Every row gives one point. The points of each table are mixes of a few directions, plus a little noise. Count the directions of each table, and those that both share. Where both have some left over, give the other angles between the two spaces (their principal angles), to ten degrees, smallest first.
In the rows, zero is written as 128.

First (7 x 3)
0: 122 126 127
1: 195 153 132
2:  47  98 123
3:  99 118 126
4:  97 117 127
5: 203 155 133
6: 133 130 127
Second (6 x 3)
0: 153 177  79
1: 106  85 171
2: 137 144 112
3: 148 167  90
4: 116 104 153
5: 110  90 165
Directions: first 1, second 1, shared 0; angles 60

First (8 x 6)
0: 101 134 140 140 146 109
1: 124 178 142 128 153 121
2: 145 143 126 128 124 138
3: 149 128 120 122 116 142
4:  71  46 127 128 127  98
5:  97 147 150 224 142 100
6: 191  91  93  86  76 176
7: 146 159 126  69 139 141
Second (8 x 6)
0: 206 203 139 147  92 163
1: 124 139 131 143 135 124
2:  95 138 153 145 140 100
3: 111 100 110 126 144 127
4: 139  35  87  34 100 153
5:  92 149 138 179 164 104
6: 125 119 116 131 135 131
7: 133 142 148 121 113 122
Directions: first 3, second 3, shared 2; angles 70

First (8 x 9)
0: 117 130 130 110 127 148 135 131 131
1: 192 112 126 244 106  41 105 124 120
2: 130 110 182  81 178 152 122 127 137
3: 149 128 108 179 114  82 116 124 119
4: 112 130 134  96 135 155 135 130 132
5:  94 143  99  54 193 112 103 110 109
6: 137 128 127 166  82 140 145 138 136
7:  92 142 118  95  89 195 162 141 139
Second (8 x 9)
0: 101 101 171  83 149 139 140 156 149
1: 121 121 143 114 135 136 132 134 134
2: 179 171 111 143 125 195 118  69 105
3:  81  85 177  78 149 113 144 178 158
4: 186 179  97 158 119 189 113  61  98
5: 101 103 151 105 137 111 137 158 143
6: 127 130  98 161 111  82 123 133 121
7: 128 133  78 182 100  57 119 134 116
Directions: first 3, second 2, shared 1; angles 80

First (11 x 11)
0: 125 106 137 110 131 161 132 145 108 137 143
1: 137 199 113 204  92  45 113  94 176  97  98
2: 137 189 107 185 113  39 116  85 181 101  90
3: 133 165 100 147 147  41 123  79 183 111  83
4: 123  93 136  91 144 170 135 146 104 144 144
5: 125 103 131  98 146 150 134 135 116 138 134
6: 125 108 145 119 115 177 130 157  97 137 154
7: 124  90 134  87 150 167 136 143 107 144 140
8: 122  80 140  79 148 188 139 154  94 149 151
9: 124 100 147 111 118 190 132 163  88 141 159
10: 135 174 119 179 103  78 118 108 157 107 111
Second (11 x 11)
0: 128 156 113 153 115 110 131 119 129 132 128
1: 128  92 146  95 145 151 124 138 127 122 128
2: 129 184  99 178 102  93 133 111 130 136 128
3: 126  49 169  56 165 179 120 153 125 116 128
4: 130 242  68 231  75  54 140  94 132 146 128
5: 128 115 135 117 134 136 126 132 127 126 128
6: 128 100 143 103 141 146 125 137 127 123 128
7: 130 196  93 189  96  85 136 108 131 138 128
8: 128 107 139 109 138 142 126 134 128 124 127
9: 128 148 118 146 119 115 130 121 129 131 128
10: 126  20 184  30 179 197 117 161 124 111 128
Directions: first 2, second 1, shared 0; angles 30

First (10 x 14)
0:  99 138 162  96 162 159 132 107 135 146 180 137 117 114
1:  35 115 142 199  65 112 186 154 243 178 129 189 177  42
2: 149 115 118 136  97 127 102 106 121 110 131 107 128 162
3: 123 136 104  85 168 127 131 114 116 121 117 118 111 159
4: 157 140 124 133 131 107 109 154  93 118 155 127 102 122
5: 170 133 169 130 151 154 155 152 106 130  66 131 158 114
6: 174 129 117 121  99 106 116 113 127 101 140 114  99 209
7: 145 129 131 133 130 127 132 140 117 125 107 127 134 127
8: 130 130  77 107 150 106 105 128  96 112 121 107 106 147
9:  99 116 137 138 128 156 115 113 127 142 136 125 152  84
Second (11 x 14)
0: 122 143 149 101 171  40 131 114 114 167 127 178 150  89
1: 139 141 133 118 114 145 122 133 132 146 111 125 158 142
2: 108  97 123 147 168  88 150 114 116  87 161 140  57  90
3: 105 115  96 147 106 117 105 124 132 110 184 116  90 124
4: 147 145 121 125  77 197 110 144 145 142 107  98 170 176
5: 131 127 129 130 127 137 132 130 128 125 122 125 128 130
6: 105 105 109 148 138 103 128 119 123  95 173 127  68 107
7: 127 150 124 112 109 111 103 128 132 163 134 137 165 134
8: 130 109 113 155 104 191 132 136 136  89 131  90  96 151
9: 181 127 196 111 183 184 202 137 121 126   7 136 168 135
10: 117 148 115 115 107  95  98 127 132 159 155 141 154 128
Directions: first 6, second 3, shared 1; angles 50, 80

First (9 x 20)
0: 173 131 153  99 191  94 134 108  75  87 149 140 119 129 157 147  90 153 162 124
1: 189 153 156  59 150  85  93 131  67 164 201 123 140 129 130 137 168 116  91 110
2: 108 151  69 162  97 105 146  82 115 176  83 116 137 114 114  93 151 123 122 113
3: 172 128 173  91 129 116  96 126 121  88 157 147 126 127 110 147 160  88 127 152
4:  69  86 112 192 103 172 172 161 186 155 100 110 104 114 113 117 110 138 131 136
5: 145 124 139 130 137 116 132 108 120  97 119 140 118 120 121 133 128 116 149 143
6:  48 113  89 178  93 188 148 169 193 161  92 109 135 141 137 113  98 160 114 116
7:  68  98 106 182  87 173 158 165 187 176 107 106 115 118 107 112 131 129 110 130
8: 180 168 155  59 165 103  72 101  87  49 144 162 159 160 163 154 114 131 145 128
Second (9 x 20)
0: 127 127 128 129 129 127 128 127 129 128 129 128 129 130 127 128 127 127 128 127
1: 158 158 138 104  87 178 131 171  85 143  75 131 105  62 194 130 161 160 149 175
2: 174 173 143  92  66 203 132 192  63 150  49 132  93  28 227 131 178 176 159 199
3: 121 121 126 133 137 117 127 119 137 125 140 127 133 143 114 128 121 121 123 118
4:  97  98 118 152 169  78 125  85 171 113 181 125 151 195  62 126  94  96 107  81
5:  97  98 118 153 170  77 125  84 172 113 182 125 152 196  61 126  94  95 107  80
6: 135 135 130 122 119 139 129 138 118 131 116 129 123 113 143 128 136 135 133 139
7: 143 143 133 116 108 153 129 149 107 135 102 129 117  95 160 129 144 144 138 151
8:  99 100 118 151 167  80 125  87 169 114 178 125 150 191  65 126  96  97 108  83
Directions: first 5, second 1, shared 0; angles 90

First (11 x 24)
0: 124 118 129 140 128 138 122 127 121 123 119 136 130 125 136 123 139 133 122 135 139 127 130 128
1:  91  52 134 221 131 207  83 124  76  94  54 188 141 100 184  93 213 167  85 184 211 121 139 135
2: 120 111 130 148 129 146 118 127 116 120 111 142 131 122 141 120 147 136 118 141 146 126 131 130
3: 151 174 125  72 127  79 156 131 159 149 173  91 119 146  94 149  76 104 154  93  77 132 121 125
4: 167 208 122  29 126  44 176 132 182 165 205  64 114 158  69 166  38  87 174  68  40 136 115 121
5: 127 127 128 130 128 129 128 128 127 127 127 129 128 127 129 128 129 128 127 129 129 128 128 128
6: 101  73 132 195 130 186  95 125  91 104  75 172 137 108 168 103 189 156  97 168 188 122 136 132
7: 153 178 124  66 126  75 159 130 163 151 176  89 119 147  91 151  71 102 157  90  73 133 119 123
8: 134 142 127 111 127 114 136 129 137 134 141 117 126 133 118 134 112 121 136 118 113 130 126 126
9: 128 128 128 128 128 129 128 129 127 128 127 128 128 128 129 128 128 128 128 129 129 128 128 128
10: 112  96 131 167 129 162 108 126 106 113  97 154 135 115 152 113 164 144 110 152 163 125 133 131
Second (10 x 24)
0:  96 124  89 116 128 118 107 124 114 101 117 132 114 103 109 144 105 109 117 110 129 107 140 132
1:  69 135 124 121  89 102 209  33  99  92 133 149 128 115 166 138 112  95 137 102 101 160  82 148
2: 109 148 115 125 114 118 148 125 115 119  75 145  98  97 123 127 132 132 147 153 123 117 111 125
3: 245 124  81 214 161 184 111 196 244 191  78 193 122  89 249 127 138 196 217 124 176 101 141  49
4: 133 134 169  96 142 121 125 135 114 140 147  95 135 154  96 107 155 133 112 158 122 139 124 153
5: 114 113 160 134 118 133 115 124 122 145 163  91 158 161  92  99 119 111 103 121 116 111 145 124
6: 138 143 204 145  85 129 135 162  74 121 150 119 146 194  61 154 136 134  78 159 117 178 141 132
7: 129 122 112  83 168 118 112 118 134 121 149 114 125 121 139 128 141 126 126 118 132 134 120 158
8:  90 115 108  97 144 117 120  95 130 131 137  98 129 109 115  92 119 102 127 115 117  90 128 143
9: 157 125 115 147 132 141  99 166 133 118 130 149 128 134 132 166 122 141 121 117 144 141 147 114
Directions: first 1, second 6, shared 0; angles 70

First (9 x 32)
0: 163 124 140 140  85 115 154 188 132 137  70 107  72 175 167 113 147  39 149 132 125 102  89 135 116 149  84  89  69 143  89  84
1:  92  90  86 123 153 122  92  98 104 122 166 151 184 104 100 129 136 197 112 116 141 157 122 124 138  97 164 152 177 155 160 208
2: 174 119 125 149 108 100 151 188 143 130  91 108 123 158 140 112 132  76 119 154 132 108 105 149 135 142 102 111  92 128 122  88
3: 203 150 188 154 129 117 152 157  99 114  68  67  86 176 169 120  97  51 120 129 142  96  92 134 155 174  90 144  68  92 121  60
4: 122 139 113  97 117 127 120 107 126 127 157 128 139 111 108 139 124 171 130  99 108 127 149 134 122 110 128 116 169 142 148 166
5:  75 133 129 105 143 154 102  74 111 120 150 157 127  98 127 147 139 163 143 100 117 153 127  95 113 122 158 137 149 140 119 170
6: 117 158 129 103 132 148 123  86 140 135 178 128 137 102  99 141 106 186 131 110 114 128 187 140 127 106 135 132 180 114 156 148
7: 158 153 145 123 133 104 150 153 154 106 102 135 144 113 138 142 128  97 107 161 109 113 107 110 128 163 134 117  88 107 110  68
8:  51  87  96 160 149 166 110  96 144 160 167 172 139 116 103 111 143 172 139 151 164 163 170 132 118  85 159 156 157 133 129 162
Second (11 x 32)
0: 118 240 201  81 183 111 105   7 137 103 178 107 125  71 149 106  73 175 108 157 150 101 165  79 174 163 165 190 155  65 201  50
1: 131  90 103 145 109 134 134 168 125 136 111 136 130 148 120 134 145 112 135 118 121 137 115 146 112 116 116 107 117 149 104 153
2: 133  72  91 151 100 136 140 188 122 140 103 138 129 155 116 139 154 106 138 112 118 141 111 153 105 112 110  96 113 158  92 167
3: 133  72  91 151 101 137 140 188 124 141 104 139 130 154 117 138 153 104 139 113 116 141 110 151 105 111 110  97 114 158  94 167
4: 132  74  94 150 101 137 139 186 123 139 104 138 130 155 118 138 154 104 139 114 118 141 112 152 106 112 110  99 115 158  94 164
5: 126 146 140 122 138 126 123 108 129 123 135 126 127 119 132 125 120 135 124 133 132 123 133 119 135 133 135 138 133 118 140 115
6: 121 213 182  93 170 116 110  39 135 110 165 112 126  86 144 113  87 164 111 149 145 108 155  93 161 152 154 175 149  82 182  71
7: 118 230 195  84 177 113 106  19 135 107 173 109 125  78 147 108  79 169 108 154 147 104 161  85 169 158 161 183 154  70 193  56
8: 130 114 117 135 119 131 131 144 127 130 121 131 130 135 126 132 135 121 131 123 125 132 124 135 123 125 123 120 125 137 117 138
9: 133  76  94 151 103 133 139 182 124 137 106 138 129 152 118 137 151 106 137 115 118 141 112 150 107 112 110 100 116 155  96 164
10: 131  81  99 148 103 136 138 179 125 138 107 135 130 151 119 138 151 107 136 115 119 140 112 149 108 114 113 103 116 156  98 161
Directions: first 6, second 1, shared 0; angles 30
